Rows are points. The window is the flat piece filled in between its corners: a triangle in 3 columns, a solid with four corners in 4, and so on. A path goes straight from each point to the next, and from the last back to the first. List the points from which the path goes on through the window.
In the rows, 128 means zero.

Window (4 x 4)
[[108 168  70 113]
 [112 133 172 106]
 [174  79 181 102]
 [135  66 104 108]]
Path:
(1): [127 136  84  72]
(2): [125 143  91 162]
(3): [163  90 173 130]
(4): [157  86 165  47]
(5): [120 177  90  76]
(6): [110 170  91 139]
(7): [128 115 166 154]
(8): [130 119 167  85]
Through the window after points: 3, 7

Window (8 x 8)
[[116 121 146 120 176  89 141 112]
 [192 128  50 219 109  95 125 102]
 [129 124 124  76 126 158 122 112]
 [139 223 167 103  98 133 171 112]
 [191  92  98 163 102  39 112 118]
 [177  51 133  86 164  90 176 124]
 [ 63 155  84  91 114 140 166 121]
 [ 89 123 152 108  90 171 164 115]]
Path:
(1): [157 123 110 108 132  90 137  44]
(2): [158 128  99 122 148 108 132 160]
(3): [150 151 114 159 124 112 127 175]
(4): [137 146 110 141  99 103 141  62]
(5): [152  95 125  94 124  99 156  41]
(6): [154 106 124 106 141 119 142 169]
(7): [180 122  82 176 121  99 131 147]
(8): [167 105  81 167 112  84 145  24]
Through the window after points: 5, 7

Window (9 x 9)
[[148 110  41 195 189 185 182  98  78]
 [122 194 167  83 127  58 125  91 127]
 [ 62 164 152  44 100  89 102 149 121]
 [104 127 215  38 112 126 143  95 111]
 [ 96 170 141 157  94 147 130 101 104]
 [139  76 190 109 123 117  88 134  95]
 [124 194 178  93 139 139 121 162 108]
 [178 106  71 185 113 162 206 144  94]
 [186 130  66 138 116 186 132 100  94]]
Path:
(1): [130 132 117 129 108 135 151 101  51]
(2): [140 125  92 146 152 152 153 104  43]
(3): [142 105  95 162 163 179 161 112 179]
(4): [130 173 108 125 137 165 155 118 166]
(5): [136 176 110 111 113 126 163 109  33]
(6): [118 181 115 111 114 128 159 116  58]
(7): [114 162 127 129 130 146 146 132 191]
(8): [120 144 167  93 127 118 129 106 156]
(9): [129 160 161  77 107 107 138 100  27]
(10): [113 168 157  83 110 104 123 138  36]
(11): [110 146 153 101 127 126 118 130 147]
(12): [118 128 118 143 125 147 151 105 144]
Through the window after points: 2, 8, 10

Window (11 x 11)
[[ 92 170 196 182  45 150 157 103  42 150 130]
 [ 93 233 148 149  72  52 128  33  76 158 120]
 [ 98 207 104 215  62  99  94  44  72  83 138]
 [151 122 117  53  98 136 137  70 158 125 115]
 [153 218 127 186  65  84 172  96  95 118 110]
 [160  82 117  97 184  80 104 138 162 162 107]
 [135 191 124  99 142 173 106 104 166 153 114]
 [ 62 151 126 172 109 144 208 101 102 148 146]
 [185 124  82 115 135 148 116  59 148 198 113]
 [147 115  41  65 119  70  92 168 139 192 115]
 [136  94 112 110 106 132 113 118 230 191 105]]
Path:
(1): [163 166 126 122 100 103 101  93 148 154 180]
(2): [125 155 102 125 106 110 103  90 130 151  42]
(3): [116 151 144 145  88 131 139  96  95 150  94]
(4): [130 152 155 144  89 121 140 105 103 155 159]
(5): [169 177 128 139  92  82 141 103 127 146 196]
(6): [129 174 114 153  93  99 144 101 113 140  72]
(7): [112 180 122 135  99 114 132  82  92 143  77]
(8): [129 183 135 129 101 103 126  84 111 150 168]
(9): [157 120 117 114 112 121 120 125 158 160 182]
(10): [127 110 105 117 121 138 132 122 139 157  57]
(11): [116 119 103  98 105 144 134  83 142 150  40]
(12): [157 136 118  98 106 121 130  86 160 154 157]
(13): [144 153 125 141 103 115 137 102 147 170 214]
(14): [ 95 145 106 132 108 131 144  86 127 155  42]
(15): [123 145 106 141 106 127 137  91 127 154  76]
(16): [137 152 118 141  97 118 135  96 140 163 168]
Through the window after points: 3, 5, 11, 13, 15

Window (14 x 14)
[[ 92 130  49 183 104 153  93  73  90 183  63  96 123 147]
 [114  68  87 137 101  42 138 203  71 186 114 108 109 160]
 [ 61 136 114 125 121 150 166 151 119 176  90  83 140 151]
 [109  64  94  74 124  72 169 132  65 135  81 121  91 135]
 [100  94 121 168 121 176 108  88 113 203 108 165 137 138]
 [117 147 160 114 122  76 135  83 185  93 193  46 153 142]
 [152 167 134 118 141  97 125 123 188 154  93  95 117 130]
 [122 181 133 151 163  91 172 128 171  77 190  90  80 135]
 [ 69 180 124 129 189  43 138 102 171 123 142 116 150 134]
 [138 128  94  98  48  71 183 135  17 198 110 146 113 178]
 [104 118 137 166  95 147  86 131   7 173  39 134 136 149]
 [ 85 159  89 107 132 174  50 118 111 168 123 122 124 143]
 [163 157 122 111 206  73 176 117 127 131 185  56 149 132]
 [146 152  94 112 156  67 181 153 189  55 167 103 181 142]]
Path:
(1): [ 93 141  94 140  98  99 135 125 121 145 128 123 142  60]
(2): [114 157 117 126 117  98 151 131 129 136 142 100 119 100]
(3): [121 133 124 142 173 109 145 124 148 127 118 102 107 240]
(4): [108 112 115 133 135 104 132 129  95 150 126 106 131 185]
(5): [ 95 132  99 134 102  98 130 135  84 149 135 104 139  67]
(6): [110 131 100 135 116 127 129 125 113 157 129 121 139  84]
(7): [108 126 118 121 155 118 114 109 128 153  98 112 121 232]
(8): [112 128 124 124 133 104 131 120 142 128 111 113 130 192]
Through the window after points: 2, 6

Window (14 x 14)
[[134 135  79 138  98  79 152 171  98 167 159 199 145 121]
 [148 163 136  92 144 165 134  58 159 144 174 172  92 136]
 [132  97  95  71 116  54 120  88 114  44 108 156  53 128]
 [105 113 120 161  67 113 187  44  89 121 187  91 167 134]
 [114  94  84 145  78 144 129 104 102 182  72 130 123 127]
 [ 37 134  40 165 186 111 161 141  99  40  99 143  72 155]
 [194 209  87 129 112 177 123 164 128 119 213  90 104 135]
 [122 115 142 151 210 153  99 125  47 177 171 123 111 110]
 [141 169  53  33 194 141 152  76  93 145 113 149 138 108]
 [111 134 128 127  85 168  30 157 145 122 150 119 186 168]
 [121  69 156 172 155 140 143 118  99 150  29 142 161  99]
 [ 80  71  88 116  82 143 214 180  74 146  86 174 137 117]
 [116 159 173 119 122  80 117 173  89 178 116 122  88  97]
 [142 178 151 166  56 239  50  75  90 123 151 153 204 167]]
Path:
(1): [146 134 123 122 153 127 145 150  75 129 116 156 122 240]
(2): [ 80 137  74 149 104 149 104 125 132 111 142 114 121  60]
(3): [119 137 111 133  88 151 100  93 113 117 152 142 141  79]
(4): [141 142 128 134 111 150 126 105  93 120 129 139 138 186]
(5): [132 128 113 122 137 118 147 129  77 135 116 130 134 170]
(6): [ 88 125  80 139 113 167 102 115 104 131 144 153 130  37]
(7): [ 89 148 110 124  98 127 110 135 115 147 153 144  99  22]
(8): [126 133 152 122 127  99 143 163  81 163 103 131 113 153]
(9): [151 122 126 138 118 109 142 126  94 142 108 148 144 212]
(10): [ 98 122 104 144  99 151 109 133  88 124 132 132 147  68]
(11): [110 135  94 131 116 130 112 112 109 114 142 136 129  63]
(12): [127 132 145 124 121 113 159 129  92 126 140 135 129 191]
Through the window after points: 1, 3, 7

Window (14 x 14)
[[175 131 222 105 141 117 114 143 178 127 103 176 103  99]
 [150 167  97 125 181 185  37 103 172 138 185 104 144 120]
 [183 185  90 150 192 124 113 181  75 135  74 176 175 140]
 [123 107 143 163 122 185 114 100 190 122 154 156  74 118]
 [ 64 133 177 153 102 144 135 107 168 167 125 113 174 128]
 [ 44 154  89 162 185  78 145 108 130 149 160 119 168 141]
 [  7  80 165 137 167 150 129 115 159 201 130 133 174 136]
 [178 144 171  81 104 110 177 153  98 198 131 156 147 119]
 [178  85 137 178  95  99  71 212 101 115 206 109 107 148]
 [ 98 186  97  96 134 185 161 190 119  96 116 117 102 161]
 [ 59 149 126 109 122  94 140 108  76  97  49 182  97 155]
 [110  90 134  87 110 145 192 173 174 190  78  58 145 115]
 [117 174 154 162 216 102 121 103 117 215 107  93 144 128]
 [158  87 137 175 172 119 109 163  63  70 148 104 151 151]]
Path:
(1): [134 129 132 121 160 138 118 121 168 163 128 128 150 236]
(2): [107 143 128 125 149 155 110 140 134 145 142 119 137 103]
(3): [102 144 135 136 147 125 129 148 111 160 130 136 144  78]
(4): [126 119 139 111 152 108 163 118 155 164 128 125 160 231]
(5): [148 137 136 130 166 131 122 131 169 157 127 120 169 222]
(6): [105 139 143 153 157 142 124 163 109 161 139 116 130  45]
(7): [ 88 161 136 141 153 147 110 161  83 141 118 127 122  35]
(8): [133 149 133 132 158 122 137 137 130 156 113 129 142 175]
(9): [126 140 142 113 169 131 142  95 164 165 106 144 153 232]
(10): [ 96 154 128 126 165 144 134 134 126 151 109 132 148  89]
(11): [124 136 159 144 152 135 117 152 103 119 135 135 127  57]
(12): [160 110 144 123 151 128 116 136 160 126 121 127 138 229]
(13): [128 145 126 143 164 121 109 108 143 133 125 162 134 213]
(14): [103 152 135 154 157 130  95 127 102 125 146 150 124  92]
(15): [135 143 134 134 141 146 122 161 111 145 112 133 136 107]
(16): [150 140 135 129 154 136 121 143 137 143 105 132 135 167]
Through the window after points: 1, 3, 7, 11

Window (14 x 14)
[[ 69 218  30 194 122 194 150 138 160  86 188 134 148  87]
 [185 107 107 114 115  70 163 110  49  90  85 135 128 156]
 [ 68 198 121 140 220 169  26 173 137 204 117 103 138 148]
 [ 42 224 101 135 123 175 122  46 159 103 151 101 132  97]
 [109  35 147 155 154  73 156 120  98  72  81 148 136 154]
 [102  87 101  92 104  80 147 139 115 136 146 121 204 125]
 [148  58 111 150 125  67 109  72  54 117 154 182 149 125]
 [139 125 145 129 135  38  99 137 125  70 148 133 131 123]
 [140  86 208  94 136 115 103 157 145 169 104 187  50 190]
 [145  98 187 130  84 136  75 130 110  79  93 170 141 192]
 [ 71 227 133 182 155 141 159 134 109 140 157 143 197  76]
 [ 34 209 111 178 107 192 132 134  90 101 204  70 116  96]
 [192  73 169 137 152 125 134 111 130 112 141 111 147 144]
 [106 130 166  59 209 170  84 173 111 118 133 168 130 126]]
Path:
(1): [ 95 143 126 132 176 134 170  93 118  93 203 140 139 199]
(2): [141 108 148 137 102 115 120 137 113 108 111 147 125  95]
(3): [103 139 116 138 126 144 109 130 114 107 104 129 124  92]
(4): [ 87 144 135 142 156  86 137 109 105 107 181 168 163 231]
(5): [111 148 124 150 175 116 121  77 129 108 216 155 164 212]
(6): [108 125 125 136 126 118 108 121  95 124 114 136 134  87]
(7): [ 97 140 109 163 111 145 102 135 116 134 109 133 132  51]
(8): [108 155 151 121 190 102 153 127 112 113 178 131 142 199]
(9): [137 138 104 127 149  97 150 130 101  99 146 147 141 190]
(10): [147 119 123 134 114 109 132 115  90  99 106 127 133 107]
(11): [127 157 126 125 126 145  90 157 118 131  82 132 136  49]
(12): [ 95 150 137 130 164 130 142 125 102 109 159 146 151 150]
(13): [114 123 134 127 148 138 119 126 119 117 150 137 130 171]
(14): [145 108 147 153  89 121  78 148 131 112  79 118  87  63]
(15): [138 111 116 125 107 138  97 190 113 136 106 134 173  21]
(16): [ 92 137 135 151 160 102 150 107  91 103 165 143 138 203]
Through the window after points: 5, 9, 11

Window (14 x 14)
[[ 74 174 163 121  78 112 103 158  95 194  60  77  87 118]
 [152  83 102 116 109  74 100 124  65 114  98 129  84 154]
 [121 196 131  65 114 133  80 157 152 144  82  91 218 140]
 [135 122  71 110 114 147 167 126 143 106 157 231 123 116]
 [162 118 200 106 140  66 122 153 122  81 125 163 114 145]
 [178 136  95 158 194 136 153 170  87  58 125 154 103 137]
 [ 96 101 102 214  92 144 161 120 219 168  67 165 128 137]
 [166 175 170 199 136 106  69 143 160 128 185  49 129 142]
 [220 175 159 102 115 157 183 108  61 184  65 115 152 149]
 [168  67 126  92  93 189 212  56 125  99  96 116 100 147]
 [163 166 148 190  46 132 152 233  94 125 154 161 150 154]
 [ 77 127 219 175 106 131  55 192 104 164 175 121 153 155]
 [219 165 148 103 108 154 112 202 124 170  70 125 128 129]
 [186  92 132  49 150 117 195 135 137 128 148 112 180 123]]
Path:
(1): [164 127 118 154  98 120 121 112 110 118  93 125 172  53]
(2): [177 109 145 128 116 143 131 135 157 114  93 143 173  50]
(3): [126 142 103 136 110 127 152 151 131 146 127 172  97 193]
(4): [109 146 126 135 109 115 132 158 135 133 152 133 100 239]
(5): [148 107 132 143 102 122 116 150 132 120  87 141 152  60]
(6): [145  96 178 153  55 156  73 149 107 103 139 115 172  65]
(7): [133 184 118 108 144  90 180 140 152 198  85 112  95 211]
(8): [149 165 144 119 128 123  91 160 144 147 138  94 138 192]
(9): [137 161 147 149 101 122 114 139 130 125 100 100 171  70]
(10): [153 115 138 128  72 118 121 128  84 150  89 149 139  48]
(11): [147 135 132 119 122 141 164 180 134 128 126 152 137 189]
(12): [177 172 104 101 105 134 142 151 125 152 117 130 113 202]
(13): [164 115 169 132 120 145 120 158 115 130  89 145 162  52]
(14): [171 119 148 139 115 141 122 152 115 109 111 138 148  63]
(15): [116 130 137 116 114 115 134 154 135 148 123 119 118 176]
(16): [162 142 120 105 121 141 169 142 153 141  96 128  98 176]
Through the window after points: 2, 8, 12

Window (14 x 14)
[[210 194 111  81 189 116 135 122 139 152  80 142  99 111]
 [ 82 133 130 144 101 102  97 103 200  67 148 128 130 139]
 [101  99 179  69  88 145 122 154  91 106 171  83 123 178]
 [ 91 135 154  99 149 195 148 149  91 211 140 134  77 172]
 [136 164  59 118 147  70 162  91 131 148  67  97  96 121]
 [165 128 104 100 218 140 187  77 105 177 153 122 101 128]
 [170 101 111  94 129 141 132  64 123 208 110 138 114 119]
 [114  89 162 174  98 105 117 118 135  46  99 133 103 176]
 [158 102 135 111 117 180 194 165 138 186 155 103 100 138]
 [115  94  74 159 108 145  63 110 164  42 115  89 123 178]
 [158 185 170 141 100 171 146 115  91 156 164  92 122 164]
 [134  99  74 118 169 171 171  64 171 137  52 129 244 133]
 [109  94 101 196 144  59  53 130 161  72  93  96 165 122]
 [152 137 114  81 113 180 189 157  56 208 194 177 117 172]]
Path:
(1): [138 123 157 114 143 135 154 117 147 189 150 103 111 240]
(2): [109 127 123 108 134 173 134 129 103 163 123 139  99 113]
(3): [130 145 113 106 129 157 125 144  84 105 102 138 130  58]
(4): [171 130 116 117 162 123 150  86 174 156  99 119 137 190]
(5): [167 127 133 139 151 113 125 102 171 144 108 110 133 183]
(6): [102 132  94 105 130 152 139  91 106 102  91 115 118  63]
(7): [143 121  97 109 115 199 154 120  76 125 122 120 118  57]
(8): [149 116 140 126 145 125 147 134 131 165 128 109 115 187]
Through the window after points: 1, 3

Window (14 x 14)
[[224  67 164 129 151  62  89  52 100 204 144 143 142 128]
 [ 37 141  57 198 112 109  63 157 130 180 123 143  86  93]
 [103 151 140  71 154 175 208 214 177 180 207 142 129  85]
 [148 112  78 125 130 145 153 123  80 108  52  87  59  93]
 [137  92 179  44 126  73 122 177 159 132 141 152 177 144]
 [122  84  88 155 123 126 118 106 156  96 165  83 179 145]
 [123 108 178 128  95  99 162 128 147 167 143 106 140 132]
 [191 213 199  98 166 130 170  52 180 169 144 203  95 130]
 [ 53 112 177 137 161 156  75  96 143 153 153 138 187 155]
 [152 104 123 166 114 147 152 185 160 107  57 126 149 105]
 [ 55 194 118 223 129 134  79 145  74 105 117 137 126  90]
 [ 92 118 144 177 129 108  79 103 111 141 137 181  44  54]
 [186 149 171  49  93 135 107 152 141 138  69 118  89  31]
 [119 117 147 142 180  97 148 129 174  97  84  72 193 116]]
Path:
(1): [110 122 123 134 123 118 164 109 149 128 105 113 177  84]
(2): [102 126  91 152  99 120 116 108 132 141 129 131 145  78]
(3): [103 115 119 155 139 116 101 144 146 144 138 117 115 135]
(4): [151 118 149 124 147 118 111 147 138 125 112 108 119 118]
(5): [130 137 139 127 131 115 140  95 137 147 113 138 135  84]
(6): [121 123 145 123 120 121 157 122 127 143 133 152 164  82]
(7): [124 119 159 141 170 107  54 190 195 148 140 103 116 176]
(8): [132 117 152 133 170 117 117 153 163 121 132 102 142 141]
Through the window after points: 2, 4, 8

Window (14 x 14)
[[148  69  86  59  65 136 104 163 121 182  47 136 164 104]
 [122  99 142  93 101  73 123 155 155  96 149 168 129 135]
 [156 135 151 178 143 105 143 142 123  50  98 144 114 112]
 [165 198 109 134 121 125  37 145 110  50 207 122 104 140]
 [189 180  89  79  44 125  97 161 188 222  92 123 180 213]
 [ 83 135 116 177 141  96 182 173  97 115 163 164  99  85]
 [ 73 152 191 146  98 151 161 194 106  48 172 113 119  95]
 [170 114  84  34 105 185  97  80 177 196  70 156 175 174]
 [119  85 176 137 170 133  70 160 106 128 118 153 155 124]
 [140  73 170 180  98 119 123 102  88 117 155 133 104 122]
 [ 82  53  90 154 104 128  97 147 182 136  96 126 134 117]
 [ 80 132 104  84 105  82  84 105 135 152  74 103 153 139]
 [206 137 136  45 189 137 159 190 140  98 180   7 139 114]
 [ 99  78 160 137 145 117 154 171 122 124  87 140  25 114]]
Path:
(1): [137 129 154 104  92 122  97 132 179 155 124 136 133  67]
(2): [157 161 179 119 107 110 112 142 169 128 136 128 121  65]
(3): [110 104 112 125 133 128 123 152 106  88 140 117 117 173]
(4): [121  92 109 103 103 129 128 148 114 128 118 122 136 167]
(5): [139 117 137  98 114 125 100 141 146 146 134 123 130 113]
(6): [116 155 178 131  93 118  96 132 181 135 134 136 110  47]
(7): [117  97 120 125 119 143 153 165  82  90 131 121 139 178]
(8): [120 106 115  96 113 135 121 147 121 129 121 130 131 161]
Through the window after points: 6

Window (14 x 14)
[[140 126 120 111  73 139 183  75  85 112 104  86 180 115]
 [117 178 125  59 128 122 147 106 127 131  93 106 103  73]
 [169  62 139 180  97 144  92 159 172 195 139 126 129 156]
 [ 58 110 149 198  85 156  75 176  86 125 142 152 183 155]
 [165 184  67 126 178 147 149  86  84 156  86 126  89 102]
 [183 183 141 149 125 137 170  94 137 109  55  89  55 104]
 [146  78 156 214 103  99  77 186 141 182  84 216 182 133]
 [167 168 148 136  59 181 142  72 120 164 118 153  92  94]
 [133  99 149 229 113  54  69 109 154 211 117 160 108 147]
 [189 211  89 119 176  92 107  81 158 102 114 165 100 151]
 [157 165 179 113 179 154 132  62 114 147  84 137 106 137]
 [ 76 160 121 125  67 197 220 100 142 154  94 110 167 136]
 [163 133 101 105 160 100 143  81 118 113  87 182  36 151]
 [ 69  81 108 177  83 162  41 122 134 132  69 152 199 140]]
Path:
(1): [120 136 129 151 117 130 120 104 146 125 119 154 137 115]
(2): [132 138 140 160 128 153 151  90 155 114 120 147 125  75]
(3): [158 146 112 117  96 140 122 122 103 156  81 128 119 173]
(4): [155 186 133  91 104 107 144 129  93 182  67 107 101 136]
(5): [119 125 127 156 150 164 132  69 153  96 126 166 133 127]
(6): [150 147 164 157  95 146 166  74 137 113 113 159 104  73]
(7): [156 161 105 120  92 154 116 102 109 172 101 121 124 150]
(8): [138 134 127 137 113 128 115 131 114 176  90 148 142 141]
Through the window after points: 4, 6

Window (14 x 14)
[[211  62 141 153  83 171 122 111 183 156 104 134  69 136]
 [116 169 163  77  98 219 133  97 142 218  67 193 128 108]
 [159 150 162  60 112  28 115 109 125  93 229 121 162 129]
 [ 99  94 180 124  75 137  89 145  57 117 102 163  79 155]
 [183  36 136 193 105 174  84 123 179 191 114 145 165 128]
 [124 133 165 107 181 119 127 155  93 113 145 165  91 166]
 [136  19  63  99 109  98 160  94 214 131 117 100 164 138]
 [156 114  75  31 100 132 152 119 139 137 231 121 175 164]
 [148 148 163  98 127 178  92 110  67  76  68 164 125 150]
 [124 122 217  77 139 199 116  93  69 167  96 112 105 151]
 [ 85 134  95  77 130  90  92  81 155  62 227  99 128 168]
 [106 146 181 112  91 235 148 163 147 136  67 122 138 109]
 [124 140 141  96 142 125  46 165  60 111  92 105  70 119]
 [132 158  90 131 115  54 141  99  92 101 194  85 138 166]]
Path:
(1): [118 115 138  96 125 149 147 100 121 119 155 143 126 115]
(2): [134 117 111  89 126 164 143  92  96 133 149 153 131  90]
(3): [141 145 156  75 102 153 108 133 142 149 118 144 138 182]
(4): [159  91 140  86  74 118 123 129 197 144 102 112 131 239]
(5): [130  49  76 127 148 134 138  90 130 119 136 121 130  33]
(6): [136  81 133 116 116 169 146 106 129 133 136 149 127  87]
(7): [151 122 152 104  96 145 100 119 145 156 110 123 142 203]
(8): [123 152 156  87 100 161 103 129 146 176  84 145 122 173]
(9): [132 122 148  90 126 188 141  96 101 145 124 161 127  87]
(10): [138 100 122 121 131 157 152 102 125 107 166 135  97  91]
(11): [136 128 146  86  87 113  63 108 160 142 121 112 132 216]
(12): [141 150 153  97  92 126  93 162 185 189  99  86 133 205]
(13): [131  89 135 103 113 167 143  96 127 136 153 140 119 105]
(14): [133 125 118 112 129 125 125 117  99 106 163 128 110 117]
(15): [119 144 152  97 116  95 112 115 151 143 139 117 142 229]
(16): [153 133 148 101 100 139  94 136 139 142 120 123 138 193]
Through the window after points: 2, 4, 8, 10, 14

Window (14 x 14)
[[119 187 143 183 116  99  51  90 115 143 132 112 185 159]
 [112 146 128 199  85  71 109 114  76 154 160 149 143 127]
 [185  94 108 107 122 145 114 169 170 146 127  96 149 126]
 [169 101 199  88 121 147 139 179 184  90 145  74 109 151]
 [110 111 134  63 136 163 124 184 210 106 178 101 143 107]
 [157 108  67 144 142 146 186  17 156  53 171 128 122  73]
 [159 155  85 231 168 122 194  70 193  96 161 147 128  74]
 [ 86  97  90 156 155  75 193   7 201 139 139 117 162  95]
 [158 132 163  79 127 134 139 174 138 106 112  85 152  57]
 [154 180 125  79 101 134 153 159 149 121 127 112 137 154]
 [134 126 127  92 163 177 148 180 117 108 125  60 102 127]
 [138 144 182 150 161  97  94 124  68 163 140 188 186 160]
 [123 118 105 167 130 158 161  70 162  96  88 173  99  66]
 [114  77 139  94 137 130 155 184 163  65 109 105 191 140]]
Path:
(1): [153 156 119 124 163  72  98 111 191  84 146 134 115  93]
(2): [ 95 103  93 120 146  36  79 156 151  72 171 108 118 122]
(3): [163 147 166 126 119 197 151 139 151 155  99 109 163 130]
(4): [134 120 174 123 106 155 173 135 140 131 139 102 176 133]
(5): [145 127 121 103 144 125 118 164 165 109 122 108 123 109]
(6): [124 152 100 105 142  64 131 131 207  71 167 122 125  75]
(7): [138 120 117 164 135 161 151 103 129 139 127 127 160 120]
(8): [139 138 126 150 123 148 149 126 138 128 132 109 156 124]
Through the window after points: 8

Window (14 x 14)
[[139 132 147 122 106  86 137 185  70 109 135 135  98 157]
 [137 128  99  98 122 131 143 132 154 130 121 121  86 145]
 [110 111  94 145 101 129  82 139 135 137 136 134 153 140]
 [104 133 135  94 111 148 135 127 124 112 131 166 127 107]
 [162 178 121  68  97 101 117 102 166  92 177 151 131  88]
 [126  95 144 167 104 127 116 127 152 114 121 142 113 129]
 [117 136 115 141 108 124   7 112 116 181 113  92 129 140]
 [165 158 131 137 146 124 151 110 133 140 109 107 131 120]
 [115 130 140 149 166  99  97 109 136 130 122 100 132 148]
 [129 103 124 117 116 122 126 101 131 164 133 143 129 125]
 [ 96 136 120 151 106 102 146 138 135 145 102 139  96 142]
 [136 117 110 176 191 122 125  38  73  94 104 119 135 166]
 [146 123 122 115 120 100 124 117 160 127  74 131 143 126]
 [102 115 128 138  88 115 134 117 139 106 129  91 119 160]]
Path:
(1): [128 136 130 122 114 112 114 108 141 142 129 145 132 172]
(2): [132 135 139 117 116 123 124 122 131 137 124 142 130 151]
(3): [131  94 103 127 118  93 123 120 128 129 102 121 118  91]
(4): [124 114 117 135 143 105 129 100 111 122 111 113 108 118]
(5): [142 151 152 145 137 133 122 101 132 118 122 136 138 181]
(6): [136 130 130 144 143 127 115  84 111 125 118 128 135 163]
(7): [120 104  98 156 161 100 126  90 111 105 115 114 115 105]
(8): [120 114 119 125 140 104 116 115 120 115 126 110 111 100]
(9): [139 152 142 127 120 128 121 109 137 136 111 145 132 179]
(10): [124 158 147 133 129 119 100  95 156 135 128 151 138 165]
(11): [138 114 103 126 126 119 129 107 107  98 130 123 123 108]
(12): [127 110 118 127 110 122 109 118 126 134 130 112 117  88]
Through the window after points: 2, 6, 10, 12
